Each row of a before or after table is a point. The points were changed in one or more steps. Then noise was added and the rows were shuffled. The steps act on how far a point lies along the listed directions, d1 being the first. Write out the steps. A step turns or swaps two directions, mirrors them in a line or flattens them onto one, adds a multiple of one to another, or multiplies one. Angles are multiples of 10 degrees, from the lower direction toward the higher: turns from -170 to 170, lines from 10 to 170 but not 90. Use the fewest steps. Two steps may share a direction if one is a turn and the other turns, adds or multiplies; they go together, in the order done. Otherwise the lowest direction goes first.
(in the rows, 128 means zero)

Directions:
(1): [166 121]
(2): [135 166]
Before (9 x 2):
[[138 177]
 [ 67 150]
 [123 141]
 [145 113]
 [ 91 109]
 [141  83]
 [145 137]
 [141 128]
 [ 84 131]]
After (9 x 2):
[[171 134]
 [117 150]
 [131 174]
 [116 133]
 [169 110]
 [110 125]
 [180  85]
 [128 113]
 [102  87]]
Steps: turn d1 and d2 by 160 degrees

Directions:
(1): [104  95 122 165]
(2): [177 108 135 143]
Before, 9 rows:
[[148 104 127 157]
 [160  84 132 160]
 [157 119 130 153]
 [207 136 147 111]
 [103 110 121 147]
 [147 146 124 108]
 [149 126 141 149]
 [108 132 122 120]
 [108 156 125 111]]
After (9 x 4):
[[134 165 136  94]
 [106 165 117  96]
 [155 125 143 151]
 [202  68 138 173]
 [ 80 169 125 104]
 [185  89 135 166]
 [150  91 129 161]
 [113 135 123 118]
 [171 115 133 156]]
Steps: add 1.5 times d1 to d2

Directions:
(1): [142 112 150 124 162 167  83 105]
(2): [110 153 109  73 138 102 105 108]
(3): [135 104  79 138 175 123 152 114]
(4): [116 105 175 107 141 114 169 100]
(5): [162 168 152 135 168 104 132 151]
Before (11 x 8):
[[113 134  59 163 110 115 157 150]
 [111 111 111 144 127 115 133 122]
 [135 107 115 118 158 120 147 128]
 [133 158 147 118 121 120 133 128]
 [148 193 145 100 126  63 142 141]
 [144 148 121 160 124  99 165 161]
 [143 184 120 144 139  96 134 149]
 [157 163 122 178 122 143 115 164]
 [135 126 117 146 119 138 135 142]
 [128 134 107 139 125 124 165 116]
 [145 186 160 105 151  87 113 145]]
After (11 x 8):
[[118 141 154 109 114 122 146 114]
 [149 193 144 139 154  82 151 146]
 [119 154 166  80 114  66 170 109]
 [123 155 185  88 145  84 142 114]
 [140 145 139 154 129  91 177 155]
 [199 211 146 190 167 116 118 192]
 [161 194  62 181 151  95 140 189]
 [116 121 107 148 125 116 127 129]
 [124 128 103 142 117 127 163 109]
 [152 144 116 152 135 131 130 157]
 [119  87 112 110 143 128 153 114]]
Steps: multiply d4 by 2.5; turn d4 and d5 by -50 degrees

Directions:
(1): [147 119 100 153 117 147 131 131 104 189 170]
(2): [111 184 124 145  89 156 141 160 101 113 114]
(3): [181 138 117 143 167 145 151 147 130  85 152]
(4): [105 156 128 151 179 151 143  79 116 143 107]
Before, 10 rows:
[[118  84 160 107 200  93 103  70 186  83  87]
 [133 123 116 121 143 126 134 104 138 174 105]
 [156 148  91 134 106 179 142 165  96 161 163]
 [103 128 133 132 136 130 108 100 121 144 123]
 [100 152 121 139 157 108 136 104 129 125 100]
 [151 102 144 104 140  99  98 129 153 104 118]
 [ 88 118 151 114 111 107 111  86 115 163 115]
 [120 147 134 138 108 121 112 124 123 102 102]
 [163  81 154  87 220  88 138  79 185  49 128]
 [113 155  99 145 124 149 135 122 107 151 131]]
After, 10 rows:
[[111 112 123 111 155 112 121  97 146 123 113]
 [146 110 114 146 119 119 106 111 120 151 142]
 [118 150 128 113 117 128 138 128 135 140  82]
 [152 157 117 146  97 148 116 160 104 132 135]
 [104 131 146 115  81 114 117 124 111 141 124]
 [109 195  99 188  79 192 135 151  76 166 130]
 [106 136 134 129 118 130 109 119 121 131 123]
 [136  99 141  76 177 119 123 114 165  87 107]
 [106 143 107 150 137 115 132 110 117 164 123]
 [128 222  97 183  97 199 175 146  62 143 151]]
Steps: turn d1 and d2 by -170 degrees; turn d3 and d4 by 30 degrees; multiply d3 by 0.7
